Each point is reached from the start by the listed moves, each made once or not at all, plus a little noise. Say if it took an odd or an even number of moves. Then give how often each move was made.

Moves:
(1): [ 3.5 -2.9  1.6  6.8]
(2): [ 4.0  1.0 -1.8 -3.8]
(3): [ 3.0  2.1  4.1 -5.7]
Start: [ 0.6  1.9 -2.6 -3.1]
Points:
[ 0.6  2.0 -2.4 -2.9] -> even (0, 0, 0)
[  7.8   5.3  -0.1 -12.6] -> even (0, 1, 1)
[ 8.0  0.1 -2.8 -0.4] -> even (1, 1, 0)

Moves:
(1): [-3.1  5.4 -8.4  0.0 -0.4 -0.2  1.1 -6.7 -1.2]
(2): [-5.3 -1.5  3.5 -4.7  0.7 -1.0 -0.6 -3.6  6.9]
(3): [ 5.8 -1.4  0.5 -5.6  0.6 -1.7  1.8  0.5  0.0]
(4): [ 0.9  2.1  4.2  1.2  6.7 -3.0  3.8 -2.8 -1.8]
(5): [ 0.3 -3.3 -1.5 -0.5  2.8  2.9  4.3  1.7  1.6]
(6): [ 3.0  4.9  1.5  0.5  1.4  4.9 -1.5  0.3  2.5]
Start: [ 0.6 -1.7 -1.5  0.8 -0.6 -2.2 -1.7  0.7 -1.7]
Points:
[ -6.9   1.3  -3.9  -3.7   8.9  -2.8   6.8 -11.1   3.3] -> even (1, 1, 0, 1, 1, 0)
[ 6.3  7.2 -8.0 -4.0  1.5  1.4 -0.9 -6.1 -0.6] -> odd (1, 0, 1, 0, 0, 1)
[ 4.4  0.9 -7.1 -3.8  9.1 -3.6  9.8 -6.3 -3.2] -> even (1, 0, 1, 1, 1, 0)
[ 0.8 -4.4  2.8 -9.5  1.0 -4.7 -0.3 -2.7  4.3] -> even (0, 1, 1, 0, 0, 0)
[ -4.6   5.8  -2.3  -3.0  11.4   1.6   5.0 -10.6   5.5] -> odd (1, 1, 0, 1, 1, 1)

Moves:
(1): [ 1.9 -1.3 -5.3  5.3 -1.1 -3.0 -3.0  2.7 -2.2]
(2): [-3.3 -3.1 -0.5  1.7 -2.9 -0.8  2.2  3.7  2.2]
(3): [ 2.9  0.4 -2.2 -0.7  3.6  3.9  0.3 -7.5  0.9]
(4): [ 2.6 -2.3 -0.9  0.5  6.9  3.2  5.3  1.1 -8.5]
(5): [ 2.0 -3.2  0.8 -5.4  0.4  4.5 -1.9  0.0  0.2]
(6): [ 5.7  0.5 -0.6  1.5  5.6 -0.3  8.8 -4.1 -3.1]
(7): [ 1.3 -4.9  0.9  2.6 -0.3 -2.2  1.0  0.6  1.9]
(8): [-2.7  0.6 -0.5 -0.3 -5.3  5.3 -1.8 -3.6 -2.1]
Start: [-4.4 -3.9  0.5 -1.8  2.0  0.5 -2.1 -1.6  1.4]
Points:
[ -0.1  -6.5  -8.4   6.1   1.6   5.8   4.7 -10.6  -3.1] -> odd (1, 1, 1, 0, 0, 1, 0, 1)
[ -4.2 -16.8   0.2  -2.6   0.8  10.2   2.5   0.7  -5.1] -> odd (0, 1, 0, 1, 1, 0, 1, 1)
[ -5.6 -11.5  -0.5  -5.1   1.1  13.0   1.8  -0.4  -6.9] -> even (0, 1, 0, 1, 1, 0, 0, 1)

Moves:
(1): [ 3.2  3.6 -1.9 -4.5 -2.3 -1.4  0.5  4.5 -0.9 -6.2  1.4 -0.2 -1.2 -1.9]
(2): [ 3.0 -2.1  1.1  1.8  1.2 -0.9 -4.3 -2.9 -0.4 -0.2 -0.3 -2.9  2.1 -2.1]
(3): [ 1.4 -0.2  1.7 -2.0 -3.3 -2.5 -2.3  1.6  0.1 -0.2  0.4 -0.5 -3.5  0.7]
(4): [ 2.4 -2.0  0.7 -1.4  4.0 -0.7  3.0 -3.8 -0.8  1.0 -3.3 -5.0 -1.6  2.2]
(5): [-1.2 -1.7 -4.4 -1.0  0.3  0.2 -2.1  2.5  0.1 -2.6 -0.4  1.8 -2.7 -1.6]
(6): [ 5.9  6.1  1.9 -4.1  3.8  4.3 -0.9  5.6  1.3  4.3  1.4 -2.6 -1.2 -1.2]
(7): [-1.4  3.5  2.1 -0.6  6.6 -1.2  4.7  0.4 -0.9  2.7  3.8  0.6 -0.2 -0.7]
(8): [-0.5  5.1  7.3 -0.9 -4.1 -2.9 -5.5  1.8 -3.4 -2.6 -4.0  2.0 -2.7  3.9]
(9): [ 1.3  4.9  2.4  0.6 -1.3 -0.3 -2.1 -2.5  5.5  1.7 -1.8  0.6 -0.5 -5.2]
(10): [ 0.5  0.1 -1.7 -3.3  0.9 -4.4  2.7  0.8 -1.7  2.0 -0.7  1.6  2.0 -1.6]
(11): [ 1.6 -0.7 -0.7  5.6  2.1 -7.2 -1.4  1.2  1.3  1.5  0.1  0.4  5.7  1.2]
Start: [ 2.0  0.7  0.3  2.3  3.0  1.2  1.6  1.0  0.7  1.4 -1.0 -0.5 -1.1  2.4]
Points:
[ 3.1 -0.7 -2.2  4.9 15.6 -8.4  5.5  1.1  1.0  3.5 -0.9 -2.0 -0.2  3.6] -> even (0, 0, 0, 1, 1, 0, 1, 0, 0, 0, 1)
[  4.9  11.4   7.9  -6.3   5.1 -10.5  -0.4   2.5  -0.2   3.6  -6.6   1.3
 -10.2   0.5] -> odd (0, 0, 1, 1, 1, 0, 1, 1, 1, 1, 0)
[ 3.2  6.6 -5.7 -6.9  8.5 -5.9  7.1  9.1 -2.8 -3.0  3.5  3.2 -3.8 -3.9] -> even (1, 0, 0, 0, 1, 0, 1, 0, 0, 1, 0)
[10.4  9.3  9.2 -3.3 14.2 -0.8 -3.6  5.6 -4.0  3.9 -4.1 -6.4 -7.8  3.0] -> even (0, 1, 0, 1, 1, 1, 1, 1, 0, 0, 0)
[13.2  9.3  4.8  3.1 11.3 -3.0 -0.1  1.5  8.6 10.3 -4.4 -7.1  1.1 -1.4] -> even (0, 0, 0, 1, 0, 1, 0, 0, 1, 0, 1)
[ 1.5  5.1  0.0 -2.1  9.9 -4.0  9.2  1.6 -2.4  6.5  1.5  2.2  0.3 -0.2] -> even (0, 0, 0, 0, 0, 0, 1, 0, 0, 1, 0)
[14.6 11.4 -0.4 -5.3  4.8  3.1 -7.2  7.9  6.0 -2.4 -0.6 -3.1 -5.0 -8.9] -> odd (1, 1, 0, 0, 1, 1, 0, 0, 1, 0, 0)

Moves:
(1): [-1.9  2.0  0.5 -1.1  0.0 -0.8 -0.1  1.5  2.1  0.0 -1.6 -0.2  2.0  2.3
  0.6]
(2): [ 3.2 -0.9 -0.9  0.3  1.9  2.9 -2.1 -5.9 -1.0  0.6 -3.5 -1.0 -0.7 -1.3
  0.9]
(3): [-1.6 -6.1 -1.8 -0.3  3.2 -3.0  2.8  0.7 -0.3 -0.9 -0.1  5.0  4.0  4.8
  0.6]
(4): [ 1.3 -1.6  3.8  1.4  0.2  7.5  3.0 -4.4  1.4  2.5 -4.9 -3.4 -5.7 -4.0
  1.4]
(5): [ 3.4  0.3 -1.3 -0.4  0.6  3.2 -0.1  0.2  1.9  0.5 -0.3 -2.1 -2.9 -0.1
 -0.1]
(6): [-1.0 -5.5  0.7 -0.7  3.7 -2.4  0.7 -2.8  1.3 -1.5  2.6  0.2  1.9  0.1
  0.8]
(7): [-1.8 -5.0 -0.4  1.8  2.7  0.4  1.7 -0.8 -2.1 -1.7  3.9 -0.8  2.2  0.8
 -0.3]
(8): [-1.6  0.8  2.5  0.0 -2.2  0.9 -7.8 -1.9 -3.3 -0.5 -3.6  1.3  1.1  0.7
 -2.9]
(9): [  2.8   2.5  -0.7  -1.4  -3.7   1.6   3.5   1.2   3.3   6.0   1.7  -7.6
 -10.4  -2.1   2.9]
(10): [-0.4  3.0 -0.9 -0.4  1.7 -4.2  0.4  4.6  0.2  4.2  1.2  2.0 -5.1  0.5
  0.7]
(11): [-2.0  1.3  0.6  1.9 -1.4  0.3  0.9  1.2  2.4  2.3  2.1  0.9 -1.8  0.0
  1.3]
(12): [-4.3  2.7 -3.7 -3.0 -0.7 -2.9  2.7 10.1  2.9 -0.3  5.9  1.6  0.7 -0.7
  5.6]
Start: [-0.5 -1.4 -1.3 -2.7  2.4 -0.9  3.7  0.3 -2.2 -0.4 -0.9 -3.6 -1.1  2.4
  3.0]
Points:
[ -4.4  -7.2   1.5   0.5   2.8   2.4   8.7   1.4  -1.2  11.6   0.3  -6.3
 -17.3   2.7   7.1] -> odd (0, 0, 1, 1, 0, 0, 1, 1, 1, 1, 1, 0)
[-9.3 -2.9 -8.1 -3.9  8.3 -8.2 12.8 17.3  4.4  3.6 10.0  3.2 -2.3  9.2
 10.9] -> odd (1, 0, 1, 0, 1, 0, 1, 0, 0, 1, 1, 1)
[-5.3 -5.1 -8.5 -5.7  5.4 -8.6 14.9 15.6  1.2  6.7 11.6 -3.1 -9.4  5.8
 12.8] -> odd (0, 0, 1, 0, 0, 0, 1, 0, 1, 1, 0, 1)
